Rows are points. The last column is the point's height on a tilted bowl or saddle (a function of degree 2), plus a little noise. Count its main directions that bend up, bend down and stay straight.

Points:
[[-0.06 -0.87 -0.29]
 [-0.05 -0.09 -0.17]
 [ 0.15  0.16 -0.36]
 [ 0.62  0.30 -0.68]
 [-0.87 -0.23 -0.18]
 [ 0.29 -0.29 -0.25]
 [ 0.27  0.55 -0.71]
 [ 0.19 -0.31 -0.21]
 [-0.25  0.26 -0.32]]
Directions: 0 up, 2 down, 0 straight

Points, 15 rows:
[[ 0.22  0.35  0.01 -0.12]
 [ 0.62  0.26  0.34  0.06]
 [ 0.28  1.03  0.07 -1.22]
 [-0.79  0.07  0.27  0.04]
 [ 0.27 -0.09  0.41  0.01]
 [-0.74 -0.17 -0.59  0.14]
 [ 0.31 -0.04  0.67 -0.25]
 [-0.31  0.21 -0.01 -0.03]
 [-0.27  0.45  0.58 -0.66]
 [ 0.04 -0.02 -0.43  0.11]
 [ 0.47 -0.20 -0.49  0.37]
 [-0.82  0.38 -0.46  0.32]
 [-0.14 -0.37  0.03  0.03]
 [-0.15  0.20  0.46 -0.35]
 [-0.15 -0.23 -0.04  0.10]]
Directions: 1 up, 2 down, 0 straight

Points (26 x 5):
[[-0.41  0.25 -0.36  0.31  0.31]
 [-0.77  0.32  0.09  0.48  0.80]
 [-0.15 -0.16 -0.13  0.17  0.18]
 [ 0.78  0.09  0.37  0.34  0.12]
 [-0.44 -0.74  0.59  0.50  0.36]
 [ 0.50  0.21 -0.42  0.58  0.05]
 [ 0.02  0.69 -0.12 -0.16  0.06]
 [-0.59  0.07  0.12 -0.18  0.52]
 [-0.17 -0.02 -0.28 -0.40  0.20]
 [-0.44  0.09  0.22 -0.08  0.40]
 [ 0.17 -0.32  0.25  0.39  0.07]
 [-0.11  0.43  0.34  0.34  0.33]
 [ 0.25 -0.60  0.16 -0.64 -0.13]
 [ 0.81  0.26 -0.63  0.16 -0.03]
 [-0.16  0.67  0.17  0.56  0.33]
 [-0.91 -0.47 -0.03  0.99  1.41]
 [ 0.10 -0.28  0.71 -0.45  0.04]
 [ 0.58  0.14  0.66 -0.30  0.17]
 [ 0.27 -0.14 -0.58 -0.11  0.02]
 [ 0.08  0.36 -0.08 -0.12  0.07]
 [-0.41 -0.39  0.41 -0.73  0.35]
 [-0.41  0.63  0.11 -0.37  0.48]
 [-0.07  0.01  0.42  0.11  0.21]
 [ 0.43 -0.57  0.25 -0.37 -0.23]
 [ 0.11  0.07  0.18  0.05  0.08]
 [-0.39  0.25 -0.14 -0.13  0.30]]
Directions: 3 up, 1 down, 0 straight

Points:
[[-0.21  0.52  0.27  0.88  0.19 -0.74  0.39 -0.15 -0.11]
 [ 0.48  0.68  0.64  0.40  0.41 -0.26  0.29 -0.56 -0.34]
 [-0.07  0.18  0.35 -0.16 -0.03  0.01 -0.08  0.52 -0.15]
 [ 0.53 -0.39  0.09  0.03  0.17 -0.37  0.12 -0.17  0.42]
 [ 0.12 -0.92 -0.15 -0.46  0.45  0.35 -0.51  0.51  0.14]
 [-0.65  0.56 -0.86  0.17  0.84 -0.03 -0.02  0.53  0.28]
 [ 0.03  0.31  0.63  0.39 -0.30 -0.01  0.36 -0.21 -0.08]
 [ 0.22 -0.26  0.33  1.00  0.28 -0.28 -0.33  0.36  0.13]
 [ 0.56 -0.04 -0.05  0.48  0.22  0.38  0.11 -0.19  0.10]
 [-0.14 -0.44  0.06  0.28 -0.68 -0.03 -0.25  0.19  0.01]
 [-0.53 -0.17  0.39  0.38 -0.30  0.53 -0.18  0.26 -0.03]
 [-0.02 -0.51 -0.36 -0.38  0.50 -0.55 -0.12  0.45  0.69]
 [-0.52  0.53 -0.02  0.36  0.34 -0.47  0.44  0.32  0.04]
 [-0.69  0.81  0.71  0.55 -0.26  0.12 -0.05  0.02 -0.21]
 [-0.16  0.03  0.13 -0.25 -0.28 -0.10 -0.19 -0.57  0.20]
 [-0.29  0.36 -0.44  0.19 -0.34 -0.64 -0.26 -0.03  0.35]
 [ 0.41 -0.78  0.15 -0.32 -0.80  0.21 -0.52 -0.12  0.08]
 [-0.55 -0.20 -0.42  0.17 -0.29  0.26 -1.02  0.78 -0.32]
 [-0.12 -0.14 -0.45 -0.37  0.20  0.21  0.10  0.67 -0.09]
 [ 0.05 -0.54  0.10  0.23  0.14 -0.32 -0.56  0.12  0.15]
 [-0.53  0.06  0.20 -0.12  0.06 -0.05  0.04  0.58 -0.01]
 [-0.37 -0.15 -0.37 -0.01 -0.10  0.17 -0.04 -0.11  0.16]
 [ 0.39 -0.01 -0.29  0.45 -0.41 -0.94 -0.01 -0.20  0.37]
 [ 0.39 -1.15  0.42  0.57 -0.75 -0.15  0.24 -0.59  1.07]
 [ 0.03 -0.47  0.02  0.60 -0.16 -0.35 -0.62  0.37 -0.10]
 [ 0.34 -0.24  0.33  0.11  0.55  0.19 -0.41 -0.17  0.30]
 [ 0.10 -0.59 -0.04  0.40 -0.11  0.15 -0.76  0.38 -0.14]
 [ 0.49  0.05  0.10 -0.35 -0.22 -0.16  0.33 -0.15  0.21]
 [-0.08 -0.45 -0.61 -0.85  0.21  0.26  0.23 -0.33  0.98]
 [ 0.48 -0.90  0.31  0.04  0.79  0.11 -0.07 -0.28  1.17]
 [-0.02  0.45 -0.47 -1.07  0.38  0.18  0.37  0.84  0.26]
 [-0.81  0.22  0.14 -0.32  0.08 -0.31  0.44  0.38  0.55]
 [-0.17  0.02 -0.42  0.07  0.21  0.07 -0.95  0.52 -0.03]
 [-0.30 -0.23  0.40  0.19  0.70 -0.06 -0.51  0.01  0.49]
 [ 0.16 -0.12  0.82  0.04 -0.60 -0.52  0.52 -0.03  0.78]
 [ 0.21  0.39  0.15 -0.03 -0.38  0.49 -0.34  0.41 -0.37]
 [-0.30 -0.09 -0.82  0.42  0.12 -0.27 -0.62  0.19  0.28]
 [ 0.36  0.44  0.05  0.44 -0.28  0.67  0.14  0.49 -0.38]
 [ 0.22  0.62  0.21  0.03 -0.30  0.34  0.42  0.25 -0.35]
 [ 1.14  0.70  0.34 -0.28 -0.68  0.05  0.24 -0.23  0.17]
 [-0.71  0.26 -0.38  0.79  0.29 -0.13  0.16 -0.16  0.05]
 [ 0.36  0.35 -0.42  0.48 -0.53  0.20 -0.40 -0.16 -0.04]
 [-0.65 -0.51  0.15 -0.01 -0.47  0.27 -0.58 -0.07  0.31]
 [-0.65  0.26 -0.16 -0.63 -0.16  0.56 -0.29 -0.18  0.07]
 [ 0.14 -0.32 -0.22  0.00  0.03  0.19  0.46 -0.28  0.42]
 [-0.14  0.31  0.30 -0.35 -0.29 -0.32 -0.13 -0.40  0.19]
 [ 0.19 -0.48  0.45 -0.15  0.18  0.59  0.00 -0.33  0.32]
 [-0.29  0.36 -0.83 -0.18  0.60  0.35 -0.31  0.33  0.20]
 [-0.25  0.73  0.68 -0.28 -0.47  0.08 -0.47  0.19  0.06]
 [-0.06 -0.04 -0.56 -0.40 -0.14 -0.58  0.15  0.64  0.50]
 [-0.05 -0.32 -0.65  0.16  0.16  0.04 -0.23  0.29  0.08]
 [ 0.35 -0.46  0.75  0.26  0.05 -0.32 -0.79 -0.55  0.43]
 [-0.01  0.77  0.54 -0.40 -0.07 -0.48 -0.13  0.12  0.18]
 [-0.18 -0.46  0.63 -0.15 -0.83  0.17 -0.14  0.00  0.38]
 [-0.36  0.14  0.36  0.00  0.25 -0.36  0.79 -0.03  0.55]
 [ 0.35  0.04  0.14 -0.23  0.70 -0.02 -0.11  0.31  0.25]
 [-0.11 -0.09 -0.69  0.10  0.40 -0.22 -0.10  0.69  0.09]
 [ 0.73 -0.80 -0.27  0.00  0.27  0.53  0.91  0.23  1.19]
 [-0.21  0.15  0.23  0.11 -0.33 -0.27  0.73 -0.63  0.43]
 [-0.07  0.56  0.27 -0.35  0.49  0.05  0.25 -0.37 -0.13]
 [ 0.21  0.27 -0.02 -0.21 -0.06 -0.31  0.01  0.24  0.02]
 [-0.55  0.36  0.43  0.15  0.00 -0.05 -0.50  0.49 -0.06]
 [-0.20 -0.08  0.26 -0.04 -0.01 -0.09 -0.17  0.36 -0.06]
 [-0.06 -0.41  0.00 -0.83  0.12 -0.22 -0.53  0.20  0.34]
 [ 0.09 -0.32 -0.24 -0.71  0.37 -0.37 -0.16 -0.22  0.81]
 [ 0.48  0.48  0.44  0.25 -0.05 -0.13  0.02  0.03 -0.19]
 [-0.36 -0.06 -0.33 -0.01 -0.57  0.38  0.28  1.02 -0.38]
 [-0.04 -0.24  1.04 -0.51 -0.39 -0.21 -0.48  0.26  0.48]
 [ 0.18 -0.30  0.66  0.12 -0.78  0.61 -0.01 -0.68  0.38]
 [ 0.15  0.50 -0.70  0.46 -0.54  0.43 -0.31  0.01 -0.05]
 [ 0.37  0.51  0.37  0.23  0.11 -0.45 -0.05 -0.04 -0.10]
 [ 0.41 -0.57 -0.12  0.17  0.33 -0.01  0.34 -0.55  0.81]
 [-0.22  0.08 -0.70 -0.26  0.21 -0.22 -0.27  0.61  0.16]
 [-0.13  0.19 -0.47 -0.02  0.82  0.00  0.25  0.12  0.40]
 [ 0.15 -0.08  0.03 -0.52 -0.06  0.25 -0.38 -0.09 -0.06]]
Directions: 5 up, 1 down, 2 straight

Points (70 x 9):
[[-0.48  0.16  0.08 -0.09 -0.22 -0.12  0.50  0.13  0.23]
 [-0.02  0.27  0.24  0.72  0.14 -0.17 -0.19  0.15  0.31]
 [-0.14 -0.35  0.05  0.66  0.81 -0.60  0.11  0.36  0.27]
 [ 0.42  0.24 -0.17 -0.23 -0.45 -0.03  0.49  0.21  0.08]
 [ 0.09  0.31 -0.26  0.26  0.16  0.10  0.23 -0.28  0.06]
 [ 0.36 -0.06 -0.21  0.53 -0.37  1.09 -0.94  0.31  0.29]
 [ 0.12 -0.31  0.27  0.14 -0.52 -0.64  0.17  0.65  0.42]
 [ 0.51  0.09  0.62  0.26 -0.16  0.25 -0.38  0.47  0.25]
 [-0.07  0.22 -0.22 -0.58 -0.58 -0.54 -0.55 -0.09  0.33]
 [ 0.00  0.22 -0.37  0.13 -0.14 -0.10 -0.19 -0.48 -0.07]
 [-0.66 -0.60  0.03  0.59  0.58  0.10  0.03 -0.23  0.34]
 [-0.29  0.06 -0.05  0.22 -0.60  0.26 -0.02 -0.37  0.02]
 [-0.18 -0.21  0.24  0.61 -0.05 -0.45 -0.25  0.02  0.33]
 [ 0.33 -0.54  0.28  0.23 -0.51  0.23 -0.15  0.52 -0.04]
 [-0.58 -0.69 -0.59  0.20  0.26  0.46  0.76  0.34  0.31]
 [-0.05  0.61  0.39  0.75  0.17 -0.20 -0.46  0.62  0.46]
 [ 0.11 -0.30  0.64  0.27 -0.24 -0.35 -0.24  0.06  0.33]
 [ 0.67  0.62  0.23  0.54 -0.81  0.60 -0.43 -0.13  0.60]
 [-0.06  0.04 -0.01  0.73 -0.14  0.07 -0.02 -0.50  0.26]
 [-0.63 -0.55 -0.29  0.16 -0.23 -0.13  0.15 -0.02  0.27]
 [ 0.00  0.13  0.61  0.36 -0.22 -0.43 -0.30 -0.42  0.59]
 [ 0.32  0.11  0.35  0.07  0.20 -0.32 -0.16 -0.01  0.11]
 [-0.55  0.04 -0.01  0.10  0.32  0.16  0.43 -0.55  0.47]
 [-0.09  0.19 -0.08 -0.57  0.17 -0.08  0.02  0.21  0.08]
 [-0.37  0.51  0.45 -0.05 -0.29 -0.46  0.54  0.75  0.40]
 [ 0.64  0.01 -0.79 -0.25 -0.58  0.09  0.54  0.27  0.40]
 [ 0.66 -0.87  0.15  0.33  0.24  1.01 -0.41 -0.57 -0.02]
 [-0.23 -0.28  0.02 -0.32  0.19  0.24  0.05  0.52 -0.10]
 [-0.65 -0.06  0.26 -0.41  0.12 -0.26 -0.79  0.30  0.44]
 [-0.94 -0.20 -0.88 -0.54  0.53 -0.21  0.34 -0.43  1.32]
 [ 0.64  0.44 -0.56  0.33 -0.03  0.41 -0.07  0.33  0.29]
 [-0.52  0.60 -0.04 -0.35  0.62  0.18 -0.30 -0.10  0.31]
 [ 0.53 -0.77 -0.11 -0.12  0.00  0.31 -0.19  0.28 -0.10]
 [-0.27  0.40 -0.13  0.20 -0.19  0.15 -0.49 -0.64  0.07]
 [ 0.09  0.50  0.41  0.57  0.04 -0.21 -0.21 -0.83  0.70]
 [ 0.90  0.08  0.33 -0.11 -0.24 -0.10 -0.31  0.37  0.35]
 [-0.34 -0.09  0.20  0.35  0.27 -0.07  0.11 -0.04  0.17]
 [ 0.25 -0.19 -0.52  0.31  1.17  0.01  0.03 -0.13  0.27]
 [ 0.01  0.46 -0.05  0.08 -0.05  0.66  0.51 -0.35  0.15]
 [ 0.63 -0.11  0.44  0.10 -0.17  0.03 -0.45 -0.68  0.16]
 [-0.57  0.04 -0.01  0.10 -0.09  0.51  0.11  0.37 -0.02]
 [ 0.14  0.15  0.08  0.07  0.55 -0.43  0.59 -0.01  0.39]
 [ 0.07  0.57  0.22  0.05 -0.03  0.02  0.41 -0.41  0.27]
 [-0.01  0.20  0.11  0.55  0.21  0.53 -0.24 -0.17  0.08]
 [-0.33 -0.29 -0.63  0.17 -0.37 -0.62  0.07  0.19  0.33]
 [-0.23 -0.81  0.01  0.19  0.21  0.15 -0.67  0.14 -0.25]
 [ 0.42 -0.70  0.20 -0.29  0.31 -0.09 -0.16  0.10 -0.04]
 [ 0.58 -0.21  0.00  0.12  0.34  0.34  0.28  0.55  0.13]
 [ 0.03  0.13  0.18  0.26  0.73  0.51  0.93 -0.19  0.68]
 [-0.40  0.25 -0.37  0.04 -0.22  0.02  0.31  0.07  0.07]
 [ 0.03 -0.70 -0.02  0.29 -0.09 -0.87 -0.34  0.55  0.29]
 [ 0.21 -0.47 -0.26  0.54 -0.17  0.48  0.03  0.66 -0.07]
 [-0.12 -0.33 -0.52 -0.02 -0.21  0.03 -0.63  0.00 -0.10]
 [-0.11  0.48  0.65  0.75 -0.83 -0.59  0.53  0.72  1.40]
 [-0.09 -0.40  0.23 -0.07 -0.12  0.50 -0.12  0.30 -0.23]
 [ 0.92 -0.34 -0.27 -0.04 -0.23  0.04  0.01  0.36  0.30]
 [-0.42 -0.09 -0.20  0.54  0.21  0.26 -0.05 -0.04  0.04]
 [-0.20  0.31 -0.39  0.34  0.34 -0.32 -0.09 -0.16  0.06]
 [ 0.68 -0.82  0.05 -0.25  0.34 -0.41  0.75  0.03  0.60]
 [ 0.28 -0.29 -0.62 -0.34  0.00  0.05  0.04  0.20  0.10]
 [-0.23  0.03  0.75 -0.10  0.08  0.52  0.40  0.16  0.11]
 [ 0.32  0.04  1.12 -0.81 -0.37  0.38 -0.86  0.07  0.62]
 [-0.43 -0.27 -0.25 -0.83  0.55  0.26 -0.75 -0.09  0.60]
 [-0.28  0.50 -0.51 -0.43  0.03  0.94 -0.05  0.42  0.32]
 [-0.11  0.20  0.13  0.00  0.29 -0.26  0.48 -0.36  0.36]
 [-0.18  0.54 -0.28 -0.11  0.08  0.19  0.35 -0.68  0.23]
 [-0.13  0.05  0.29  0.11 -0.31  0.20 -0.88  0.43  0.09]
 [ 1.21  0.50  0.54 -1.04 -0.55  0.39  0.40  0.44  1.03]
 [ 0.02  0.26 -0.23  0.61 -0.54 -0.35  0.19  0.17  0.32]
 [-0.47 -0.64  0.12 -0.43 -0.11  0.68  0.31  0.43 -0.02]]
Directions: 5 up, 0 down, 3 straight
